Each row of a before or after table is a point. One or more steps were done to the points. Then noise was added and the rows were shuffled. The steps act on columns, c1 being the first. What was done? A step turns or swaps two columns, mirrors them in a line or flattens them onto one, adds a multiple of one to another, or multiplies or shifts one. Angles are multiples of 10 degrees, from the lower column toward the higher: turns from -170 to 170, lines from 10 to 170 but not 90. Use the fewest steps. Two steps may share a column if one is a turn and the other turns, adds or multiplies; they go together, in the order done. Otherwise the lowest column goes first.

Before (13 x 3):
[[ -9 -33   2]
 [  9   1 -60]
 [  7 -14  12]
 [-57   0  29]
 [ -8   2 -12]
 [ 12 -15  12]
 [  3 -35  24]
 [  3  -4  28]
 [-21 -17 -43]
 [ 14  -1  30]
 [ 16  -4  27]
 [-31  -4 -53]
 [ 14  -5  31]]
After (13 x 3):
[[ -9  -1 -11]
 [ 15 -34  25]
 [  4  -4  28]
 [-15 -24 -43]
 [  8   4 -60]
 [ 17 -11  11]
 [ 16  -2  31]
 [ 12 -11  14]
 [-27 -15 -53]
 [  3 -34   2]
 [-54 -19  28]
 [ 16   2  26]
 [ 13   4  31]]
Steps: turn c1 and c2 by 20 degrees

Before, 8 rows:
[[ 11 -26  13   1   9  15]
 [  4   4  -2   4 -12  16]
 [-13  -8  -7   9  13   4]
 [  7  14  -7   5  -4  15]
 [ -8 -14   7  10 -58   9]
 [-16  -4  32   8 -16  -4]
 [ 11  14   9 -39   2   9]
 [ 14  -2  -3   6  15  -9]]
After (8 x 6):
[[  8  -1  -8   5  15   0]
 [ 11   4  12   1 -27   0]
 [ -8 -59   7  11  -5   0]
 [-12  11  -7  10 -10  -1]
 [  5 -10  -2   3   7   0]
 [ 12   4   8 -40  14   0]
 [-16 -16  33   9  -1  -1]
 [ 14  14  -4   6  -5  -1]]
Steps: mirror c2 and c5 in the line at 40 degrees; multiply c6 by 0

Before (11 x 9):
[[ 18   6 -29   7  -9  -2  16  34 -30]
 [ -8  12   0  22 -29   0  15   7  10]
 [  2 -21   1   2   9 -15 -13  -4 -12]
 [  0  22  -6   4  -1   4  -2  12   0]
 [-16  -9 -29  16  -6  20  13   5 -16]
 [  4  21 -38  26 -22   5  10  -1   3]
 [ -7  -8  -8 -18   4 -30 -16  17  -9]
 [-15  -9 -13  -5  -4   3  29 -17 -29]
 [ 26  14 -20   1 -14   9  36  17 -25]
 [ 18 -17 -16 -24   7 -10   8  22  -5]
 [ -5  17 -32  23 -44  28 -11   0  -6]]
After (11 x 9):
[[-14 -10 -13 -29   7   3 -27 -16   9]
 [ 27  16 -21 -25  19   7 -37  16   4]
 [ -4  18 -32 -10  60  23  11   0 -22]
 [ -7  -8  -8  -6 -37  12  15  17  18]
 [  3  22 -38  -3  21  17 -11   0 -25]
 [ -9  13   0   6  19  25 -14   7 -23]
 [ 17   7 -30 -30   5   8 -16  34  -3]
 [ 19 -17 -15  -1 -15  -1  -9  22  24]
 [  0  22  -5  -1   5   0   2  11  -3]
 [-16  -9 -28 -18  28  -4 -13   5 -13]
 [  4 -21   2 -12 -24   0  14  -4  -1]]
Steps: turn c4 and c9 by -100 degrees; turn c5 and c6 by -120 degrees; multiply c5 by 1.3; multiply c7 by -1

Before (8 x 12):
[[-13  16  26 -30  -5 -10  -4 -12  -3 -12 -10  14]
 [-20 -27  21  14 -13   0  17 -19  28  10 -14  13]
 [  4 -26 -15 -18 -13 -19  46 -12   1 -13   9  -3]
 [ 14  -2 -29  17 -19 -21   4  -6  33 -21   3  21]
 [ 22 -23   2 -30  18  30  -3   0  -6  -8   4  24]
 [  6  14  -7  -4  25   9  -8   7   1 -14 -23 -19]
 [ 13  14 -18 -22  24  -9  35  26  16  13  27 -13]
 [  8   6 -10  -9   5 -18  -6 -11  -6  29 -23 -14]]
After, 8 rows:
[[ 32 -29  15  -7  10   0  18 -22  24 -13 -14  14]
 [  1  17  31 -14 -13 -12  -4 -13  33  -5  -9  14]
 [ -2  16  -5  -1 -16   8  -9   8 -16  24 -24 -18]
 [ -8   8  -5   3  29 -16  -7 -13 -13   5 -22 -14]
 [ 27  -2 -30  12 -18 -18   2  -7 -59 -16   1  21]
 [  1 -25 -10   4 -14 -19  47 -12 -11 -12  10  -5]
 [ 10  16  -9   4  14  -8  34  27 -44  25  26 -15]
 [-14 -22  12  -4  -7  29  -4   0 -47  17   1  23]]
Steps: turn c1 and c9 by -110 degrees; multiply c9 by 2.5; flatten c3 and c4 onto the line at 160 degrees; swap c5 and c10

Before (11 x 18):
[[ 11  16   9  -4 -37 -20   4  -4   0 -10   7   0  -3 -12 -11  -3 -12   4]
 [ 10   3   0   2  -5  -4 -18   1   9  -5   7  14   2 -10  -4   3 -10  -6]
 [  3  12   1  -1   0  -6   7  -5  11  60 -16  34   2  -9 -14 -14 -13  -1]
 [ 15  -6  -5   3   6  -6 -14   3  -9  -5 -11  25 -21  -3  22 -10 -13  -1]
 [  0 -16   4  -6  10 -19  17  -8   8   2   1  -7   1   4  -4   2  -1  22]
 [  3 -25  -9   3   5 -17  10  -4 -30  -7 -19  -6  -6 -10  -6  -1  -3   4]
 [  2 -22  -7   1  -1 -17  14  11   0  -5  -2  28  -7  11 -15   1 -13   7]
 [  4  14  -1   0 -21  -6  13  10   4  -5   8  -6 -20   9  -1   5  10   3]
 [  0  10  -8  10   6 -30  10   3 -10  11   9   3 -15  -4   3  -1 -12  -3]
 [ 12  13  -6  -4   9 -13   4  15   6  -7  -6  -5 -21  -9  -5   2  10   6]
 [ 21   5   4  -2 -10  -4  16   1  13  -5  -7  20  11  -5 -13   4  13  -1]]
After:
[[ 11  13  -5  -4   9   0   4  14 -23  -7  -6  -5 -20 -10  -5 -13 -10 -35]
 [ -1  10  -8  11   7  -6   9   1 -41  14   8   2 -10  -4   3 -30 -12 -43]
 [ 22   3   3  -1  -9   4  15   2 -16  -6  -8  20   6  -6 -13  -5  12 -41]
 [  3 -23 -11   2   6  -4  10  -2 -62  -8 -17  -7  -5 -10  -6 -16  -4 -37]
 [ 16  -7  -5   0   8 -11 -13   3 -37  -6  -9  26 -14  -2  21  -4 -19 -43]
 [ 11  14  10  -3 -36  -6   3  -3 -30  -9   7   0   2 -11 -12 -20  -6 -35]
 [  3 -22  -7   3   0   0  14  12 -31  -6   0  28  -2   8 -16 -16 -10 -32]
 [  1 -17   4  -5  11   0  16 -10 -23   5   0  -8   0   5  -5 -20   0 -17]
 [ 10   4   1   2  -6   1 -18   1 -21  -6   7  16   4 -10   0  -4  -2 -48]
 [  3  12  -1  -2   2 -13   7  -4 -18  60 -16  34   5  -6 -15  -2  -4 -41]
 [  5  13  -3  -1 -21   3  13  10 -25  -6   9  -7 -19   9  -1  -8  -9 -35]]
Steps: mirror c6 and c16 in the line at 40 degrees; shift c9 by -30; multiply c17 by 0.4; turn c13 and c17 by 40 degrees; shift c18 by -40

Before, 9 rows:
[[ -8 -24  30 -16  11 -15 -16  -6 -25 -16  25 -14  52   9  -4 -10  13 -12
   26  13 -24  45 -39  -3]
 [ 14  38  25 -19 -26 -34  29  16  14 -42 -16  -6  55  -2  21 -11  13  31
   23   2 -43 -27  23 -23]
 [ 23  -7  38  19 -33  14 -32 -40  -6 -40 -42   8   5 -22  16   4   4  -6
  -16  30   3  -5   7  21]
 [-24  -5 -11   7  20   4   5  26 -11 -20   1  25  -2  16  13  47  60 -38
   23  26   8  39  13 -26]
 [-10  51  43 -36  47 -28  14   9 -46  23  12 -20 -12 -13   7  43  -2  20
   -1  -3 -36 -11  22  38]
 [-24 -16   3 -28 -24  -9  33 -22  19 -36  20 -52  25   7 -46  40 -16  32
  -13 -20  19  15  25   7]
 [ 39 -16 -22  11  -8 -26 -45  30   9 -33  23 -45  18  -4  22  11  15   5
  -30 -24 -22  46 -14  10]
 [ 29  14 -18 -27 -27  26   2  30  22  -2  10  22   0 -38 -42   2  45  -5
  -16  40  16 -36  26  16]
 [ -3  18 -13  12 -10 -11 -46  -7 -41 -41 -36  23  -1  29  -2  30   9   3
   -3  33  18   3  -8   0]]
After, 9 rows:
[[-35  12 -17 -25 -17  28   1  30  23  -3  12  22   1  38 -42   3  44  -4
   18  39  17 -37  26 -12]
 [-22 -16 -22  11 -34 -26 -45  31  10 -34  21 -46  18   5  22  10  17   5
   32 -24 -22  46 -13  -3]
 [-13 -16   3 -28  31  -9  32 -21  18 -36  20 -51  24  -5 -47  39 -17  33
   15 -20  18  14  25  -3]
 [-39  -7  38  21  -9  14 -34 -40  -6 -39 -42   7   6  23  14   2   4  -5
   20  29   3  -6   9 -18]
 [ 48  52  42 -36  -6 -30  14  10 -47  24  12 -21 -13  15   7  42  -2  19
    6  -3 -37  -9  22 -36]
 [ 12 -24  29 -16   3 -17 -15  -7 -25 -16  25 -15  52 -11  -4  -8  15 -12
  -25  14 -25  45 -39  -1]
 [ 24  -4 -11   5  17   3   5  29 -11 -20   2  26  -1 -15  14  47  61 -38
  -27  24   8  38  15  21]
 [-30  38  24 -19  -3 -35  29  16  14 -44 -16  -7  56   1  21 -12  12  31
  -27   1 -46 -27  23  20]
 [-13  18 -12  11   7 -12 -48  -8 -41 -43 -36  21  -2 -29  -3  29  10   2
    3  32  19   4  -9   2]]
Steps: turn c1 and c5 by -110 degrees; multiply c14 by -1; turn c19 and c24 by -170 degrees
